Every row gives one point. A path goes straight from each point to the next, and from the last back to the first. The post is the endless flat space through its rows: a point in 2 columns, a line in 3, a plane in 4, and so on, so that a path can go around it. How many times does the path go around the post? Going back the other way cancels.

Post (1 x 2):
[[-0.08 -0.29]]
Path (15 x 2):
[[-0.06 -1.11]
 [ 0.17 -0.48]
 [ 0.12 -0.17]
 [ 0.05  0.22]
 [-0.70 -0.10]
 [-0.41 -0.38]
 [-0.13 -0.80]
 [ 0.31 -0.69]
 [ 0.66  0.03]
 [-0.18  0.29]
 [-0.13  0.15]
 [ 0.36 -0.07]
 [-0.13  0.33]
 [-0.34 -0.17]
 [-0.36 -0.48]]
Times around: 2

Post (3 x 4):
[[-0.30  0.21 -0.24 -0.30]
 [ 0.55  0.47  0.51 -0.11]
 [-0.45  0.00 -0.14  0.27]]
Path:
[[ 0.15 -0.13 -0.20 -0.54]
 [ 0.38  0.27 -0.12  0.70]
 [ 0.25  0.48  0.40  1.02]
 [ 0.62  0.09  0.06  0.42]
 [-0.38 -0.21 -0.01  0.09]
 [-0.71 -0.20  0.08 -0.14]
 [-0.07  0.68  0.86 -0.14]
 [-0.52 -0.30  0.28  0.09]]
Times around: 0

Post, 8 rows:
[[ 0.24 -0.27  0.50  0.37 -0.45  0.80 -0.31 -1.05  0.07]
 [-0.31 -0.42  0.41 -0.47  0.04 -0.09  0.13 -0.80  0.05]
 [-0.08 -0.12  0.05  0.25  0.61 -0.47 -0.48  0.52 -0.38]
 [-0.19 -0.28  0.84 -0.58 -0.38 -0.27  0.08 -0.18  0.54]
 [ 0.01 -0.17 -0.50  0.82  0.12 -0.62  0.14  0.63  0.26]
 [-0.10  0.03  0.07  0.49  0.42 -0.44  0.50  0.87 -0.31]
 [-0.04 -0.07 -0.36  0.23 -0.44 -0.94  0.23  0.77 -0.31]
 [ 0.32 -0.42 -0.15  0.11  0.24  0.97 -0.26 -0.10 -0.23]]
Path, 22 rows:
[[-0.35 -0.50 -0.06 -0.34 -0.65 -0.20  0.23  0.32 -0.40]
 [-0.52 -0.15 -0.67 -0.27 -0.21 -0.48 -0.12  0.02 -0.14]
 [-0.09  0.03  0.51 -0.62 -0.13  0.01  0.37  0.34  0.20]
 [ 0.59  0.17  0.29 -0.20 -0.64  0.02 -0.13  0.27 -0.21]
 [ 0.34  0.03  0.17  0.36  0.05 -1.04 -0.61 -0.12  0.05]
 [-0.01 -0.04 -0.40  0.15  0.94  0.03  0.12  0.32  0.56]
 [-0.40 -0.06 -0.08 -0.29  0.53 -0.45 -0.23  0.52 -0.07]
 [-0.73 -0.38 -0.02 -0.04 -0.11  0.10  0.08  0.38  0.91]
 [ 0.14 -0.58 -0.17  0.11 -0.62 -0.18  0.32  0.98 -0.48]
 [ 0.19 -0.50  0.51  0.22 -0.07 -0.14 -0.05  0.51 -0.17]
 [-0.62 -0.62  0.05  0.30 -0.23 -0.40  0.12  0.50 -0.50]
 [-0.25 -0.02  0.19 -0.01  0.39  0.31  0.02  0.10 -0.16]
 [-0.61  0.52  0.40  0.48  0.43 -0.49  0.68 -0.24  0.48]
 [ 0.22  0.02  0.72 -0.28 -0.31 -0.67 -0.52 -0.08  0.32]
 [ 0.15 -0.38  0.51  0.27  0.41 -0.67  0.21 -0.15  0.33]
 [ 0.10 -1.03 -0.14  0.23 -0.38 -0.36 -0.28  0.65 -0.09]
 [-0.22 -0.51 -0.40  0.27 -0.54  0.33  0.22  0.16 -0.30]
 [-0.13 -0.05  0.18  0.26 -0.24  0.19  0.12 -0.09  0.05]
 [-0.07  0.12  0.43 -0.38  1.00  0.62 -0.50 -0.04 -0.12]
 [ 0.02 -0.14  0.02  0.17  0.28 -0.64 -0.23 -0.19  0.42]
 [ 0.29 -0.43 -0.09 -0.11 -0.30  0.27  0.41 -0.23 -0.70]
 [ 0.23 -0.21  0.37  0.86 -0.30 -0.01 -0.02  0.33  0.13]]
Times around: 2

Post (11 x 12):
[[ 0.23  0.57  0.09 -0.15  0.18  0.34  0.50  0.70 -0.43 -0.14 -0.30  0.44]
 [ 0.06 -0.22 -0.27 -0.19 -0.15 -0.26 -0.11  0.00 -0.35 -0.16  0.61  0.44]
 [-0.20 -0.09 -0.22 -0.26 -0.21  0.17  0.15 -0.53  0.31  0.03  0.09  0.85]
 [ 0.27  0.20 -0.81 -0.72 -0.34 -0.12  0.50 -0.38  0.38 -0.10  0.34  0.04]
 [-0.79 -0.50 -0.03  0.26  0.01  0.31 -0.59  0.52  0.52  0.37 -0.07 -0.68]
 [-0.46 -0.25 -0.13  0.57 -0.25 -0.10  0.00 -0.14  0.18  0.52 -0.12 -0.57]
 [ 0.71  0.51  0.75 -0.55  0.05  0.10 -0.16  0.28 -0.89  0.75  0.57  0.38]
 [-0.47  0.35  0.07 -0.21  0.40 -0.13  0.22 -0.05  0.33 -0.63 -0.48  0.58]
 [ 0.23  0.11  0.13 -0.08  0.06  0.22  0.50 -0.12 -0.18  0.13  0.83  0.20]
 [ 0.10 -0.45 -0.36 -0.47  0.34  0.29  0.16 -0.32 -0.41 -0.07  0.30  0.25]
 [-0.47 -0.41 -0.36 -0.58 -0.52  0.32  0.10 -0.41 -0.03 -0.52  0.15 -0.13]]
Path:
[[-0.03 -0.05  0.34 -0.06 -0.33  0.19  0.10  0.24  0.09  0.25 -0.22  0.22]
 [ 0.00 -0.50 -0.35 -0.99 -0.46  0.50  0.17 -0.25 -0.88 -0.02 -0.01  0.14]
 [-0.69 -0.36 -0.79  0.53  0.23  0.02  0.31  0.09 -0.37  0.48  0.07 -0.66]
 [-0.05  0.31 -0.14  0.53 -0.06  0.39  0.25  0.10 -0.85  0.12 -0.08 -0.14]
 [-0.06 -0.04 -0.18 -0.65 -0.06  0.75 -0.17  0.23 -0.64 -0.41  0.23 -0.20]
 [-0.48  0.73 -0.17  0.05 -0.07 -0.17 -0.42  0.87  0.75  0.33  0.36  0.59]
 [-0.60  0.36  0.40  0.10 -0.64  0.48  0.68  0.36  0.33  0.46  0.13  0.02]
 [ 0.07 -0.22  0.27 -1.06 -0.11  0.16 -0.32 -0.08 -0.61 -0.07  0.81  0.66]
 [ 0.02  0.02 -0.38 -0.44 -0.08  0.71 -0.14  0.19  0.17  0.71  0.88  0.44]
 [-0.26  0.17  0.13 -0.50 -0.03 -0.16 -0.73  0.40 -0.22 -0.41  0.04  0.08]
 [ 0.20 -0.07 -0.67  0.58  0.25 -0.05  0.58 -0.22  0.62 -0.32 -0.24  0.46]
 [-0.12 -0.81  0.25 -0.85  1.08 -0.11 -0.58  0.36  0.17 -0.58 -0.54  0.47]
 [-0.21 -0.09  0.01 -0.33 -0.26  0.00  0.61 -0.34 -0.06 -0.66  0.64  0.55]
 [-0.36 -0.23  0.29 -0.35  0.01  0.04  0.28  0.25  0.03  0.06  0.85  0.28]
 [ 0.01  0.09  0.15 -0.78 -0.45  0.34  0.65 -0.03  0.27  0.00 -0.53 -0.21]
 [-0.58 -0.11  0.19 -0.62 -0.13 -0.32 -0.06 -0.77 -0.28 -0.12 -0.01 -0.25]
 [-0.45  0.18 -0.58  0.11 -0.49 -0.02  0.44 -0.56 -0.14  0.04  0.94 -0.14]
 [ 0.15  0.22 -0.26 -0.12  0.14  0.09  0.17  0.52  0.05  0.33  0.40  0.62]
 [-0.05 -0.53 -0.29 -0.17  0.53 -0.20 -0.05  0.21 -0.07  0.50 -0.09 -0.20]]
Times around: 1

Post:
[[ 0.10 -0.42 -0.10 -0.25  0.42  0.43  0.31 -0.53  0.13 -0.32 -0.29 -0.47
  -0.41  0.14  0.49 -0.06 -0.68  0.31]
 [ 0.38  0.19 -0.02 -0.18  0.09  0.04  0.72 -0.13  0.16 -0.98  0.12 -0.53
  -0.44 -0.06 -0.50 -0.25 -0.15  0.12]
 [ 0.32 -0.34 -0.15 -0.53 -0.38 -0.03  0.38 -0.15  0.39  0.10  0.14  0.10
   0.24 -0.08 -0.12 -0.26  0.11 -0.09]
 [ 0.52  0.01  0.63 -0.28  0.02  0.13  0.87  0.48 -0.10  0.13 -0.46 -0.14
  -0.26  0.33 -0.29 -0.10 -0.57 -0.55]
 [ 0.43 -0.26  0.68 -0.31 -0.36 -0.08  0.80 -0.16 -0.15  0.26  0.01 -0.80
   0.32 -0.42  0.45  0.26 -0.35 -0.05]
 [-0.56 -0.16  0.12 -0.30  0.49  0.15  1.10 -0.41  0.32 -0.17  0.20 -0.72
  -0.17  0.63  0.19  0.00  0.73 -0.52]
 [ 0.33  0.20  0.85 -0.50  0.14 -0.14 -0.39  1.34 -0.47  0.18  0.22 -0.51
  -0.16  0.27  0.13 -0.36  0.09  0.63]
 [ 0.30  0.02  0.32  0.45 -0.01  0.26 -0.13  1.02 -0.36  0.45  0.14 -0.32
   0.15  0.20 -0.76  0.76  0.15 -0.27]
 [ 0.20 -0.45  0.34 -0.04  0.04  0.26  0.76  0.10  0.05  0.14 -0.29 -0.10
  -0.67 -0.11  0.15  0.83  0.41  0.13]
 [ 0.23  0.32  0.62 -0.50 -0.28 -0.29  0.05 -0.37  0.64  0.67  0.27 -0.26
   0.29  0.28 -0.80  0.16  0.46  0.94]
 [ 0.02  0.26  0.24  0.54 -0.01 -0.03 -0.12  0.21 -0.70  0.16 -0.48 -0.35
   0.21 -0.53 -0.41 -0.11  0.26 -0.43]
 [ 0.14 -0.22  0.35  0.14  0.84 -0.34  0.00  0.18  0.83  0.20 -0.47 -0.37
   0.12 -0.38 -0.41 -0.05 -0.71  0.60]
 [-0.21  0.14 -0.54 -0.13 -0.55 -0.05 -0.47  0.17  0.18 -0.68 -0.69 -0.66
  -0.08 -0.09 -0.28  0.71  0.48  0.29]
 [ 0.16 -0.09 -0.77  0.60  0.03 -0.52  0.28 -0.25 -0.26  0.15 -0.42 -0.10
   0.12 -0.12  0.42  0.55 -0.07 -0.33]
 [ 0.06  0.15  1.21 -0.37  0.94 -0.33  0.55 -0.20 -0.70  0.53 -0.20  0.35
   1.14 -0.34 -0.50  0.31 -0.29 -0.89]
 [-0.38 -0.05  0.23  0.14 -0.34 -0.45 -0.51 -0.72  0.79 -0.22 -0.08  0.34
   0.26  0.21  0.47  0.68  0.44 -0.15]
 [-0.41 -0.31  0.27  0.20 -0.47  0.12  0.17  0.44  0.12 -0.60 -0.17  1.08
   0.68  0.78  0.54 -0.01 -0.09  0.25]]
Path:
[[ 0.53 -0.06 -0.08  0.26 -0.40 -0.37  0.38  0.42  0.14 -0.32 -0.13 -0.56
   0.02 -0.46 -0.39 -0.15  0.31 -0.32]
 [ 0.65  0.16 -0.19  0.21  0.27 -0.48  0.35  0.18 -0.55 -0.66 -0.02 -0.44
   0.75 -0.25  0.50  0.67  0.09  0.02]
 [ 0.32  0.20  0.37 -0.46 -0.10 -0.72  0.11  0.51  0.19 -0.53 -0.22 -0.58
   0.53  0.21 -0.32  0.44  0.14  0.50]
 [-0.10  0.02 -0.10 -0.14 -0.09 -0.12 -0.37 -0.22 -0.05 -0.35 -0.35 -0.22
   0.21  0.28 -0.23 -0.31  0.22  0.00]
 [ 0.44  0.06  0.47 -0.05 -0.14 -0.64  0.53 -0.20  0.14 -0.02 -0.77  0.18
  -0.21 -0.12  0.23 -0.84  0.25  0.04]
 [ 0.34  0.37  0.37  0.86 -0.30  0.27 -0.11 -0.06 -0.37 -0.20 -0.31 -0.10
   0.47 -0.20  0.02  0.50 -0.19 -0.08]
 [ 0.23  0.65  0.08  0.59  0.52 -0.16  0.56 -0.12  0.02  0.65  0.44  0.30
  -0.14 -0.07 -0.10 -0.10 -0.15  0.46]
 [-0.62  0.29  0.63 -0.24 -0.12  0.26  0.46 -0.21 -0.05  0.29  0.00 -0.37
   0.60 -0.17 -0.48 -0.45 -0.13 -0.26]
 [-0.72 -0.51  0.68  0.21  0.35 -0.11  0.66 -0.38  0.18 -0.14 -0.26 -0.16
   0.67 -0.05  0.00  0.49 -0.29 -0.20]
 [ 0.15 -0.01 -0.01 -0.11  0.19 -0.38 -0.17  0.15 -0.46 -0.25 -0.20 -0.73
   0.37  0.12 -0.16 -0.51 -0.26  0.21]
 [-0.37 -0.51  0.03  0.22  0.59 -0.73  0.29 -0.36  0.25 -0.03  0.31 -0.02
   0.39 -0.10 -0.20 -0.20 -0.16  0.67]
 [-0.45 -0.09  0.49  0.34  0.16  0.17  0.28  0.42 -0.45  0.23 -0.12  0.63
  -0.38 -0.13  0.30  0.24  0.06  0.15]
 [-0.33  0.35  0.43 -0.43 -0.02  0.02  0.60  0.06 -0.11 -0.10  0.40  0.32
   0.37 -0.06 -0.62  0.11  0.22 -0.39]
 [-0.04  0.29  0.14  0.66 -0.07 -0.19  0.56 -0.78 -0.03  0.39  0.37 -0.72
   0.11  0.38 -0.15  0.54 -0.12  0.19]
 [-0.31 -0.09  0.27 -1.05  0.08  0.09  0.09 -0.60  0.47 -0.27  0.33  0.01
   0.69  0.73 -0.45 -0.70 -0.04  0.57]]
Times around: 1

Post:
[[-0.46 -0.51  0.07 -0.05  0.36 -0.42 -0.45 -0.09 -0.05 -0.30  0.02  0.00
   0.34  0.33 -0.13 -0.58  0.54 -0.21]
 [-0.18 -0.42 -0.09  0.54 -0.22  0.29 -0.06  0.07 -0.19 -0.40 -0.04 -0.48
  -0.04  0.15 -0.65 -0.21  0.27  0.09]
 [-0.25 -0.20  0.15  0.36  0.33  0.01 -0.27  0.22  0.30 -0.20 -0.62  0.26
   0.44  0.14 -0.27 -0.03  0.09  0.12]
 [ 0.19  0.63 -0.22  0.41  0.03  0.59  0.10 -0.16 -0.31 -0.50 -0.63 -0.03
  -0.35  0.77  0.26  0.35  0.40 -0.04]
 [-0.11 -0.39 -0.33 -1.02 -0.16 -0.38  0.05  0.20  0.14  0.00 -0.12 -0.10
   0.27  0.34  0.32 -0.80 -0.67 -0.33]
 [-0.01 -0.39 -0.21 -0.02  0.26  0.17  0.44  0.24  0.08  0.30  0.21  0.03
   0.28  0.22  0.32 -0.18 -0.01 -0.37]
 [-0.78 -0.13  0.14 -0.47 -0.22  0.18 -0.09 -0.08 -0.08  0.13  0.29  0.41
  -0.01 -0.22 -0.21 -0.34 -0.23 -0.29]
 [ 0.07 -0.11  0.04  0.93 -0.39  0.52 -0.07  0.63  0.22  0.29  0.20 -0.10
   0.12 -0.12  0.56 -0.49 -0.05  0.13]
 [-0.20 -0.12 -0.29 -0.37  0.29  0.65 -0.32 -0.11  0.02 -0.31  0.16  0.31
  -0.08  0.23  1.04  0.53  0.31  0.28]
 [-0.10 -0.08 -0.47  0.14  0.02  0.53 -0.72  0.06 -0.05 -0.35  0.15  0.18
   0.59  0.18 -0.03 -0.01 -0.49 -0.16]
 [-0.25 -0.23 -0.22  0.00  0.30 -0.37  0.00 -0.03  0.36 -0.31  0.04 -0.30
   0.44 -0.09  0.02 -0.37 -0.01  0.13]
 [ 0.06 -0.09  0.57  0.48  0.74 -0.35 -0.07  0.12 -0.47 -0.56  0.21 -0.23
  -0.22  0.81 -0.54  0.11  0.24  0.15]
 [ 0.31 -0.12  0.36  0.97  0.34  0.56 -0.32  0.46  0.17  0.38  0.75 -0.57
  -0.84 -0.23 -0.28 -0.28  0.90  0.03]
 [ 0.30  0.05  0.50  0.08  0.11  0.08 -0.17 -0.14  0.16 -0.26  0.00  0.25
   0.56  0.19  0.20  0.33 -0.02 -0.05]
 [ 0.01 -0.28  0.09 -0.15  0.34 -0.46 -0.14  0.29 -0.32 -0.02  0.19  0.17
   0.02 -0.36 -0.39 -0.05  0.38 -0.23]
 [-0.13 -0.32  0.48 -0.45  0.65  0.40 -0.24 -0.45 -0.11 -0.44 -0.40  0.43
   0.59 -0.29  0.55 -0.40 -0.31  0.27]
 [-0.15  0.36  0.84 -0.64  0.15  0.13 -0.08 -0.29 -0.81  0.56 -0.66 -0.25
   0.10 -0.54  0.21  0.30  0.26  0.23]]
Path:
[[ 0.64 -0.94 -0.25  0.25  0.74  0.03 -0.35  0.58  0.03  0.23  0.94 -0.01
   0.19 -0.08 -0.23  0.46 -0.46 -0.06]
 [-0.05  0.39  0.14  0.39 -0.04  0.99  0.54 -0.46  0.28  0.10  0.20  0.42
  -0.21 -0.09  0.30 -0.61  0.03 -0.04]
 [-0.24 -0.27  0.08  0.05 -1.22  0.54 -0.27  0.04 -0.09 -0.41  0.39 -0.63
  -0.02 -0.20 -0.30 -0.04  0.03  0.53]
 [ 0.36 -0.43  0.25  0.19 -0.25  0.78 -0.55  0.49 -0.29 -0.02 -0.13 -0.75
   0.28  0.77  0.38 -0.27 -0.08 -0.28]
 [ 0.45  0.26  0.45  1.12  0.03  1.17 -0.03 -0.23 -0.64  0.10  0.02 -0.40
  -0.01  0.08  0.33  0.03  0.18 -0.62]
 [-0.03  0.14 -0.19  0.28 -0.03  0.01 -1.17 -0.07 -0.40 -0.33  0.38 -0.26
  -0.37 -0.80 -0.16  0.07  0.35  0.39]
 [-0.31 -0.27 -0.36 -0.29 -0.03  0.03 -0.34 -0.07  0.30 -0.66  0.71  0.16
   0.20  0.04  0.47 -0.77 -0.70  0.33]
 [-0.40  0.03 -0.59 -0.74 -0.55 -0.58 -0.85  0.36  0.27 -0.20 -0.16 -0.58
   0.06  0.06 -0.42 -0.63  0.57  0.06]
 [-0.34 -0.62 -0.41 -0.16  0.29 -0.04  0.17  0.41  0.24 -0.54  0.10 -0.68
   0.67  0.28 -0.11 -0.19 -0.25  0.06]
 [ 0.79  0.19  0.80  0.58  0.67  0.01 -0.81  0.52  0.09  0.14 -0.46  0.01
   0.14  0.05 -0.15  0.02 -0.39 -0.37]
 [-0.24 -0.38 -0.61  0.18 -0.19 -0.69 -0.34  0.24 -0.42  0.18  0.43 -0.44
   0.20 -0.74  0.39 -0.23 -0.06  0.44]
 [-0.26 -0.95 -0.36 -0.78  0.69  0.41 -0.22  0.23  0.11 -0.06 -0.34  0.96
   0.50  0.11 -0.39 -0.52 -0.54 -0.46]
 [-0.52  0.87  1.16 -1.18 -0.32  0.11  0.17 -0.39  0.02  0.21 -0.21  0.09
  -0.48  0.46 -0.22 -0.23 -0.18 -0.26]
 [-0.54  0.17  0.75 -0.08  0.36  0.42  0.16  0.17 -1.35  0.46 -0.63  0.01
   0.34 -0.25  0.18  0.84  0.28 -0.15]
 [-0.32 -0.23  0.64  0.46  0.33  0.51 -0.23 -0.21 -0.49 -0.08 -0.02 -0.59
   0.10  0.36 -0.07 -0.17 -0.20  0.26]
 [-0.09 -0.96 -0.62 -0.41  0.28  0.04 -0.08  0.56  0.38 -0.10  0.45  0.23
   0.39 -0.66  0.27 -0.46 -0.86  0.07]
 [-0.52 -0.50 -0.06 -0.27  0.28 -0.25 -0.21  0.07 -0.05 -0.02  0.17  0.00
   0.90  0.00 -0.16  0.35 -0.08 -0.15]
 [ 0.00 -0.25  0.56  0.12 -0.48  0.23  0.05  0.59 -0.33  0.14  0.50 -0.05
  -0.28  0.46  0.65  0.07  0.26  0.17]
 [ 0.44 -0.57  0.94  0.03  0.47 -0.42 -0.22  0.06  0.11 -0.26  0.60 -0.12
   1.28 -0.33 -0.39  0.78  0.11  0.83]
 [ 0.24 -0.22  0.12  0.68  0.49 -0.02 -0.36 -0.21  0.60 -0.37  0.63  0.01
   0.14 -0.10 -0.20 -0.71 -0.62  0.36]
 [ 0.06 -0.35 -0.15  0.09  0.48 -0.14 -0.71  0.18  0.14 -0.38  0.23 -0.27
   0.07 -0.77  0.04 -0.09 -0.33  0.00]
 [-0.09  0.15  0.19 -0.27 -0.26 -0.26 -0.64  0.19 -0.68 -0.10  0.67  0.45
   0.01 -0.79 -0.16 -0.20  0.04 -0.48]
 [-0.08 -0.05 -0.10 -0.03 -0.02  0.38 -0.14  0.10 -0.63  0.11 -0.03 -0.83
   0.19  0.16 -0.26 -0.14  0.80  0.18]
 [-0.03  0.27  0.02 -0.13  0.02  0.03  0.00  0.52  0.15  0.37 -0.10  0.28
   0.16  0.21  0.47  0.20  0.29  0.15]
 [-0.28  0.11  0.56 -0.49  0.81  0.04  0.15 -0.23  0.50 -0.20 -0.16  1.02
   0.67  0.07  1.06 -0.44 -0.35 -0.08]
 [ 0.19 -0.15  0.48  0.30  0.78 -0.47 -0.04  0.17 -0.26 -0.39  0.43  0.21
  -0.03 -0.49 -0.35  0.77  0.61 -0.44]]
Times around: 2
